Every row gives one point. Each table stands for the endless flat space through its points: a line for two points, a plane for three, and so on. The two share one point or none. Which?

First (3 x 4):
[[-1.14  1.69 -2.27  0.27]
 [-0.10  0.25 -2.27  2.35]
 [-0.58  1.27 -1.89 -0.95]]
Second, 2 rows:
[[ 0.18  0.72 -1.09  1.16]
 [-1.74  0.42 -3.55 -0.16]]
They share: no point

First (4 x 6):
[[-1.72 -2.10  1.84 -1.87 -2.69  0.63]
 [-2.46 -1.08  0.27 -0.51 -0.61  0.11]
 [-0.65 -2.14  1.97 -0.71 -0.74  0.94]
 [-1.43 -2.01  1.70 -1.43 -2.19  0.64]]
Second (3 x 6):
[[-2.13 -1.11  0.90 -1.38 -2.41 -0.89]
 [-2.05 -1.47  0.60 -0.36 -2.41  0.13]
 [-0.54 -2.16 -0.18 -0.72 -1.30 -0.11]]
They share: no point

First:
[[ 1.90 -0.10  1.86  0.51  2.14  2.12 -0.22  0.70]
 [ 1.52 -0.02  1.46 -0.11  1.50  1.88 -0.68 -0.20]]
Second (4 x 8):
[[-0.68  0.44  1.55 -0.30  1.89  3.36 -3.89 -0.56]
 [ 0.93  1.62  1.63 -1.27  2.78  2.33  0.27 -1.76]
 [ 3.68 -2.48  2.02  2.51  1.19  1.73  0.79  2.85]
 [ 2.39  0.26  1.67 -0.07  2.03  1.52  1.02 -0.02]]
They share: [ 1.71 -0.06  1.66  0.20  1.82  2.00 -0.45  0.25]

First:
[[ 0.57  1.68  1.95  2.13  1.74  0.04  1.55  1.06  0.99  0.83  0.20]
 [ 0.81  0.16  1.59  0.49  0.82 -1.40  2.87  1.46  1.83 -0.49 -0.80]]
Second:
[[ 1.14  1.83  2.83  1.63  2.18 -0.16  2.71  1.08  0.85 -0.94  1.48]
 [ 1.17  1.03  1.00  2.21  1.19  0.17  1.87  0.44  0.87  0.98  0.25]
 [ 1.48  0.33  1.63  2.17  2.76  1.02  2.09 -0.30  0.37 -0.04  2.22]
 [ 2.35  0.34  0.35  2.32  1.31 -0.15  2.36  0.07  1.05  1.25  0.45]]
They share: no point

First, 4 rows:
[[ 0.46 -3.04 -0.67 -1.64  0.26  0.96 -0.31 -1.04 -0.33 -0.31  2.82 -0.43]
 [ 1.26 -1.08 -2.07 -1.15 -1.42  2.44 -1.83  2.36 -0.84  0.01 -0.27  0.72]
 [ 1.10 -0.92 -3.16 -0.03 -1.40  3.19 -2.20  2.31 -1.93  0.01 -0.28  0.54]
 [ 0.10 -2.80 -2.19 -0.02  0.58  1.88 -1.47 -0.56 -1.63  0.33  2.48  0.19]]
Second, 4 rows:
[[ 1.94 -0.43 -0.26 -1.59 -0.29  1.68 -0.53 -0.88 -0.64  0.41  2.12  1.13]
 [-0.11 -3.33 -2.94 -0.81 -0.90  1.97 -2.36  2.64 -0.02  0.29 -0.39  0.97]
 [ 1.26 -0.61  0.47 -2.60  0.74  0.07 -0.33  0.24  0.36  1.32  1.49  0.15]
 [-0.24 -3.00 -0.34 -1.90  1.05  0.53 -2.32  2.21 -1.31  0.21  2.02 -0.77]]
They share: [ 0.75 -2.04 -1.42 -1.30 -0.36  1.64 -1.57  1.07 -0.47  0.33  1.03  0.79]

First (2 x 14):
[[-0.46  0.58  0.49  1.53 -2.00  1.39 -1.45 -2.01  1.19 -1.31  1.47 -1.78
  -1.32 -0.75]
 [-0.38  0.14 -0.23  2.53 -1.92  2.79 -1.65 -2.09 -0.05 -1.91  1.39  0.06
   0.60 -0.55]]
Second, 3 rows:
[[-2.81  0.08  0.55 -0.38 -2.94  4.47 -1.71 -1.22  0.13 -1.28 -0.17 -0.09
   0.42 -1.72]
 [-0.18  0.82  1.74  1.78 -0.77  1.48 -1.87 -2.81  0.06 -1.49  2.05 -1.81
  -0.39 -0.56]
 [ 0.79  0.57 -0.30  2.98 -1.85  0.31 -1.26 -2.22  1.57 -1.55  2.15 -1.84
  -1.69 -0.18]]
They share: [-0.44  0.47  0.31  1.78 -1.98  1.74 -1.50 -2.03  0.88 -1.46  1.45 -1.32
 -0.84 -0.70]

First (3 x 18):
[[-1.55  1.59 -3.50  0.53  2.07 -1.42 -2.09 -0.59  0.03 -2.48  0.78 -1.36
   4.34 -1.30 -3.39 -2.63 -3.01  2.74]
 [ 0.29  2.83 -2.34  0.85  0.79 -1.18 -0.49 -1.07 -1.29 -0.56  1.82 -1.92
   3.10  0.46 -2.15 -0.59 -1.61  2.50]
 [-0.95  1.35  1.12  2.75  1.23  0.32 -1.37 -2.27 -2.19  2.26  1.56 -2.14
  -0.52  4.04  1.23  2.41 -0.43  0.94]]
Second (4 x 18):
[[-2.38  1.21 -1.84  2.08  2.16 -0.39  0.01 -0.86  0.39 -0.02  2.98 -2.28
   2.54  3.09 -3.68  0.31 -0.40  2.10]
 [-3.78  0.65 -2.69  1.62 -0.39 -3.66 -1.86 -1.36 -0.15  3.13  0.23 -0.12
   2.90  4.07 -3.10 -0.74 -0.52 -0.19]
 [-0.44  1.91 -0.99  1.48  0.73 -1.08 -3.22 -1.82 -2.49  0.31 -0.25 -1.16
   1.38  0.07  1.16 -0.90 -2.72  1.15]
 [-1.10  0.49 -0.04  0.96  3.80  1.09 -0.99 -1.58  0.15 -2.06  1.42 -2.52
   2.14  1.41 -2.24  1.79 -1.68  3.82]]
They share: [-1.25  1.47 -1.19  1.64  1.65 -0.55 -1.73 -1.43 -1.08 -0.11  1.17 -1.75
  1.91  1.37 -1.08 -0.11 -1.72  1.84]

First:
[[ 1.09  1.96  1.38  0.07  0.39  0.75  2.01 -1.55  0.76  1.25  1.82  0.57
   3.37  1.00  0.03  1.00 -1.75  0.84 -2.64 -0.04 -0.14 -0.82 -0.26  2.35]
 [ 0.93  1.12  1.42  0.73 -0.55  1.41  1.47 -0.77  0.54  0.21  0.94  1.29
   2.37  1.10 -0.57  1.44 -1.85  0.08 -1.74 -0.66 -0.98 -0.30  0.16  1.59]]
Second, 3 rows:
[[ 0.07 -0.59  1.62  2.59  0.00 -0.84 -0.48 -0.56 -1.40 -0.22  0.71  1.92
   2.35  1.60 -0.63  2.71 -3.46  1.38  0.12 -1.81 -0.98  1.43 -0.05  0.67]
 [ 0.99  0.46  1.80  1.42 -1.28  0.98  0.30 -0.28 -0.05 -0.15 -0.32  2.69
   1.15  1.39 -0.37  1.50 -2.62 -0.24 -0.39 -1.29 -1.52  0.42  0.55  0.77]
 [ 0.71  0.94  1.08  0.70 -0.76  2.50  2.10 -0.48  0.91 -0.47  1.32  0.61
   2.59  0.91 -1.37  1.82 -1.18 -0.36 -2.19 -0.65 -1.28 -0.50  0.19  1.65]]
They share: [ 0.85  0.70  1.44  1.06 -1.02  1.74  1.20 -0.38  0.43 -0.31  0.50  1.65
  1.87  1.15 -0.87  1.66 -1.90 -0.30 -1.29 -0.97 -1.40 -0.04  0.37  1.21]

First:
[[ 0.51  1.22  1.64  1.34 -0.09 -1.19  0.74 -1.95  1.23  2.24 -2.08  1.38
   1.04 -0.70  1.82 -0.18 -0.46 -0.33 -0.37 -1.29 -0.03  1.93  0.09 -1.57]
 [ 2.67  2.28  0.11  1.15 -1.01 -0.17  1.25 -0.25  2.63  1.87 -2.45  3.83
  -0.47  1.07  2.10 -0.81  0.46 -1.32 -1.04 -2.94  0.61  0.06 -2.00 -0.67]
 [ 2.72  2.28  0.21  1.25 -1.06 -0.62  3.00  0.15  2.03  0.82 -2.70  3.33
   1.03  3.47  0.35 -1.41  2.71 -1.47  0.86 -1.39 -1.29 -2.04 -3.30  1.73]
 [ 1.58  2.00  0.19  1.35 -0.48 -1.76  1.92  0.19  1.39  1.02 -1.86  1.99
   1.29  2.17  0.65 -1.43  2.77 -0.71  1.76 -0.95 -1.81 -1.54 -2.52  1.29]]
Second, 3 rows:
[[ 3.72  2.42 -2.20  1.25  0.02 -2.03 -1.89  0.29  2.78  3.47 -0.15  3.61
   1.18  0.70  1.38 -0.45  0.15 -0.77 -0.04 -2.28 -2.49  0.40 -3.01  1.82]
 [ 2.42  0.94 -1.38  0.95 -0.18 -1.41 -0.45  0.17  1.68  2.87 -2.23  2.21
  -0.76  2.32  3.74 -0.03  0.75  0.65  1.50 -0.50 -1.15  0.34 -1.83  0.60]
 [ 2.29  2.40 -0.97  1.08 -0.28 -2.22 -0.53  0.39  2.33  2.29 -1.15  2.47
   0.87  0.61  1.84 -1.06  1.49 -0.68  0.51 -2.09 -1.24 -0.49 -2.36  0.43]]
They share: no point

First, 4 rows:
[[ 0.64  0.44  2.90 -0.60 -1.34  0.99  1.86 -2.59 -1.63 -0.05  1.51  1.29
   2.92 -0.47 -1.33  1.89 -1.44 -1.81  0.24 -1.54 -0.10  0.46 -2.09  1.70]
 [ 2.45  1.89  1.92 -2.19 -0.56  2.72  0.71 -1.07 -1.32  1.75  1.12  1.28
   1.07  1.31  0.27  0.91  1.92 -1.37 -1.25 -2.85  0.20 -1.49 -1.04 -1.17]
 [ 0.49 -0.69  2.80  0.13 -1.72  2.32  0.01 -2.99 -0.32  0.05  2.20  2.66
   1.67  0.13 -1.33  0.91 -0.58 -1.17 -0.27 -3.27 -1.02  0.19 -1.18 -0.21]
 [ 0.76  0.91  2.39 -1.05 -1.06  1.23  1.86 -2.20 -2.00  0.15  1.47  0.99
   2.52 -0.16 -0.73  1.45 -0.41 -1.69  0.15 -1.44  0.08 -0.26 -1.88  1.20]]
Second (4 x 24):
[[-0.05  2.15  3.43 -0.96 -0.92  2.66  0.84 -1.42 -0.03  0.22  2.61  0.22
   1.05  0.52  0.51 -0.17  1.21 -2.13  1.04 -2.89  0.51 -2.78 -2.10 -0.85]
 [ 0.61  1.47  2.64 -1.70 -1.20  2.30  0.89 -1.26 -0.87  0.30  2.02  0.59
   0.90  0.77  0.04  0.33  1.07 -1.60  0.53 -2.24  0.44 -1.74 -1.31 -0.57]
 [ 0.92  1.16  3.88 -2.58 -2.01  1.94 -1.09 -0.31  0.92 -1.09  1.18 -1.29
   0.09  1.40 -0.53 -0.38  0.60 -0.58  1.92 -2.25  0.83 -1.77 -1.33  0.30]
 [ 0.47  1.47  0.95 -1.05 -0.69  3.53  3.11 -0.97 -3.13  1.36  3.45  2.67
   1.22 -0.11 -1.30  0.84  0.98 -3.40 -1.67 -2.38  0.04 -0.83  0.23 -1.87]]
They share: no point

First, 5 rows:
[[ 0.94 -0.24  2.58 -0.12  1.39  1.29  1.01  0.53 -0.68 -1.19 -2.56  1.47
  -2.54  1.00  0.00 -0.20  0.65 -0.49 -0.98 -0.33 -1.95 -1.60 -1.76 -0.12]
 [-0.65 -4.70  2.95 -0.63 -0.52  1.90  1.52 -2.38 -0.71  0.30 -2.51  0.25
  -3.94 -0.77  0.40  0.23  0.07 -2.07  0.99  2.32 -3.40 -1.49  1.73  0.91]
 [-0.17  1.18  0.40 -0.75  0.38 -0.50  1.10  0.41 -1.22 -2.88 -2.99  1.12
  -0.85 -0.05  1.69  0.41  2.08  0.06  0.15 -0.89 -0.43 -0.14 -2.29  1.09]
 [ 1.01  1.51  1.78 -0.18  1.41  0.20  1.40  1.29 -0.75 -2.00 -3.12  1.71
  -1.85  0.81  0.30  0.35  1.10  0.16 -1.14 -1.03 -1.35 -1.08 -2.80 -0.14]
 [-0.76 -0.06  0.18 -1.04  0.41  0.57 -0.37 -0.41 -1.74 -3.24 -1.73  0.65
  -0.11  0.39  2.52 -0.89  2.75 -0.39  0.88 -0.95  0.47 -0.16 -1.77  2.09]]
Second (3 x 24):
[[-0.53 -1.91  2.82  1.20 -0.32 -0.27  1.18  1.28 -1.06 -2.82 -1.11  0.62
  -0.81  2.13  2.39 -1.05  1.78 -2.07 -0.36 -0.67 -1.58 -0.26 -1.32  1.74]
 [-1.67 -3.12  3.34  2.17 -1.11 -1.23 -0.19  0.27 -2.27 -3.14 -0.04  1.13
  -2.53  0.45  2.10 -0.57  0.61 -0.72 -1.23 -1.95 -0.84 -1.69  0.38  0.08]
 [ 0.63  0.14  0.48 -1.29  0.16  1.74 -0.01 -0.68  0.34 -1.11 -2.42  1.10
  -2.10  0.74  0.71 -1.08  1.39 -0.83 -0.07  0.45 -2.13 -0.65 -1.15  0.17]]
They share: [ 0.01 -0.77  1.32 -0.30 -0.17  0.90  0.04 -0.31 -0.37 -1.71 -1.77  1.07
 -2.10  0.78  1.16 -0.96  1.24 -0.90 -0.36 -0.19 -1.79 -0.86 -0.81  0.27]

First:
[[ 2.35 -1.11  3.57 -1.16  2.02 -3.20 -0.53  1.67 -1.26 -1.26  0.40 -2.13
  -1.48 -1.47 -0.78  0.41 -0.59 -2.33  4.98  2.14 -4.26 -0.11  1.50  0.95]
 [-1.00  0.04 -0.38 -1.68  1.56  0.01 -2.82  1.73  3.25  2.05 -1.09 -0.49
  -2.25  2.11  2.81 -3.40  0.89 -0.50 -1.11 -1.26  0.35  2.16  3.81  1.02]
 [ 0.54 -4.13  2.16  0.18 -0.06  0.79 -1.46 -1.20  2.70 -0.64 -0.31 -0.85
   0.50  0.21  3.66 -0.92 -2.00 -1.60  1.73 -0.54 -3.16  0.52  1.43 -3.14]
 [ 2.66 -0.53  2.26 -1.07  1.92 -3.67 -1.65  2.62 -0.65 -0.38  0.71 -1.39
  -2.59  0.30  1.25 -1.00 -0.61 -2.99  2.58  1.69 -2.64 -0.40  3.17  1.46]
 [-0.92  2.71  0.74 -3.25  3.64 -1.59 -1.23  3.10  0.83  2.14 -1.63 -2.41
  -2.99 -0.28 -2.37 -2.26  2.65  0.19  2.14  0.03 -0.44  2.72  2.31  4.06]
 [-0.01 -2.73  3.60 -0.26  0.49  1.52  0.00 -0.39  2.50 -1.34 -0.37 -1.87
   0.87 -1.37  2.49  0.39 -2.79 -1.87  2.86 -1.19 -3.25  1.33 -0.23 -1.97]]
Second (3 x 24):
[[ 0.94 -1.61  1.93 -3.57  2.54 -1.18 -2.23 -0.53  1.71  1.50 -0.54 -2.04
  -3.25 -0.69  2.18 -3.60  0.37  0.44 -0.05  1.01 -0.92  2.08  2.19 -0.82]
 [-2.06  0.75  0.91 -1.93  2.34  1.44  0.25 -0.70  0.96 -1.37 -2.22 -0.07
  -1.38 -1.15  0.97 -1.96  1.16  0.36  1.47  1.00 -2.03  0.74  0.63  0.72]
 [ 0.04 -0.81  0.73  0.53  1.14 -0.78 -1.13  2.42  1.86  1.45 -1.14 -2.29
   0.60  1.01 -1.37 -0.10  0.32 -2.16  4.05 -1.64 -2.57  0.98  1.89  1.08]]
They share: [ 0.05 -0.87  1.24 -1.52  1.90 -0.57 -1.34  0.72  1.65  1.00 -1.08 -1.82
 -1.27 -0.03  0.44 -1.81  0.48 -0.70  1.98 -0.14 -1.82  1.38  1.80  0.26]

First (4 x 24):
[[ 0.27 -0.41 -0.97  0.13 -0.41  0.78  1.30  0.93 -0.42 -0.04 -0.54 -0.88
   0.52 -2.44  1.12 -0.73 -1.93  3.09 -2.40  2.96 -2.02  1.95  1.18 -0.56]
 [-0.88  1.33 -0.25 -0.23  1.22  1.14  0.43 -0.69 -0.63  0.99  1.65 -2.17
  -0.56 -0.64  1.47  0.01 -1.49  1.17  0.80  0.22 -0.24  0.41  3.11 -1.77]
 [-1.25 -3.74 -0.55 -1.55  0.63 -0.90  3.07 -0.42 -0.42  1.69 -2.67  0.86
  -2.12 -0.88  3.17 -0.39 -1.20  0.78 -2.21  0.93  1.45  1.12 -1.20  1.61]
 [-0.06  0.94 -0.71  0.21  0.06  1.32  0.62  0.36 -0.49  0.06  0.76 -1.69
   0.58 -1.96  0.96 -0.43 -1.94  2.64 -1.13  2.21 -1.87  1.46  2.39 -1.52]]
Second, 3 rows:
[[-0.95 -0.31 -2.09 -1.09  1.61  0.34  0.67 -1.24 -0.20  0.56  0.60 -1.89
  -0.57 -2.30  1.48 -1.47 -1.94  1.42 -0.32  0.02  0.81  2.36  1.57 -0.25]
 [-0.87 -1.65  0.36  0.68 -0.62 -0.06  2.83  0.95 -0.81  2.06 -1.11  0.98
  -0.51 -1.05  2.59  1.86 -0.49  1.67 -3.09  3.29 -2.22 -0.61  0.03  0.26]
 [-1.35 -2.07  0.59  0.63 -0.91 -0.50  2.95  1.40 -1.08  2.08 -1.40  1.31
  -0.13 -1.18  2.68  2.37 -0.14  1.50 -3.56  3.74 -2.59 -1.08 -0.31  0.31]]
They share: no point

First:
[[-0.58 -1.52  3.21 -3.81 -0.46  2.21 -1.11  1.71 -0.75  2.17  1.03  2.35
  -0.69  0.69 -2.95 -2.35 -0.10 -0.13 -0.02 -0.08  1.45  3.94  1.57  1.98]
 [-1.51  0.56  0.17 -1.33  2.32 -0.93  0.37 -0.90  1.33  2.36  2.53  0.19
  -0.36 -1.81 -0.95 -1.89 -1.66 -0.90 -1.13 -2.29  0.53  2.29 -0.96  0.42]
 [-0.92  0.84  1.31 -3.08  3.37 -1.32 -0.36  1.61  2.00  3.11  2.33  1.62
   2.13  1.16 -0.33 -0.73 -1.07 -1.69 -2.78  0.43 -1.28  2.26 -2.26 -1.65]
 [ 0.27 -1.06  2.15 -2.65  1.18  0.23 -1.10  0.52  1.02  2.60  1.16  1.55
   0.94  0.01 -2.50 -0.73 -1.21  0.13 -1.45 -1.48  0.20  2.40 -0.19 -0.03]
 [-1.79 -0.66  2.73 -1.51  1.24  0.97 -1.07 -0.16  0.19 -0.18  0.83  1.01
   0.40 -1.17 -3.71 -3.03 -1.42 -0.34 -1.85 -1.69  1.81  1.53  1.04  1.16]
 [-2.26  3.03 -0.63 -0.74  6.48 -4.12  0.09 -0.54  3.12  2.60  3.38 -0.08
   2.91 -0.71  0.23 -0.36 -3.50 -2.59 -4.76 -1.56 -2.55  0.58 -4.25 -3.45]]
Second, 6 rows:
[[ 0.46  1.40 -0.36 -2.92 -0.83 -1.28  1.26 -0.73  3.90  1.67  0.35  2.81
   0.10 -1.52 -0.70 -2.38  0.63 -1.38 -3.25 -1.78 -2.55  0.02  2.38 -2.37]
 [-2.22  0.32 -1.22 -2.84 -1.10 -1.71  0.37  0.12  2.87  2.95  1.03  2.05
   1.86 -2.46 -2.40 -1.88 -0.44 -0.16 -3.56 -2.21 -2.18  0.87  3.00 -1.40]
 [-0.51  0.38  3.57 -2.46  0.85  1.71 -0.67  2.05  2.61 -0.15  1.62 -0.05
  -2.09 -1.94  1.19  0.54  1.00 -1.89 -1.13 -2.53  0.10  0.17 -0.51 -2.22]
 [ 0.95  0.52  2.20 -2.72  2.29  1.22  0.89  0.40  2.12  0.50  0.87  0.86
  -1.71 -0.92  0.69 -1.05  1.35 -2.63 -1.79 -1.66  0.75 -0.26 -1.19 -1.20]
 [-0.68  0.95  2.58 -0.78  0.47 -1.33 -0.89 -0.18  2.81  0.65  2.82  1.20
   0.75  0.15 -1.39 -3.21 -2.69  0.42 -0.28  0.00  0.36  4.31 -0.78  0.22]
 [-2.73 -0.93  2.09 -1.88  2.32  0.49 -1.09  1.31  0.71  1.71  2.35 -0.16
   0.94 -1.23 -1.50 -0.93 -0.99 -0.43 -1.17 -1.54  1.52  2.13 -1.09  0.56]]
They share: [-1.19 -0.09  1.35 -2.00  1.90 -0.22 -0.07  0.17  1.54  1.65  1.78  0.90
  0.72 -0.73 -1.37 -2.04 -0.76 -0.80 -1.61 -1.07  0.79  1.87 -0.66  0.21]
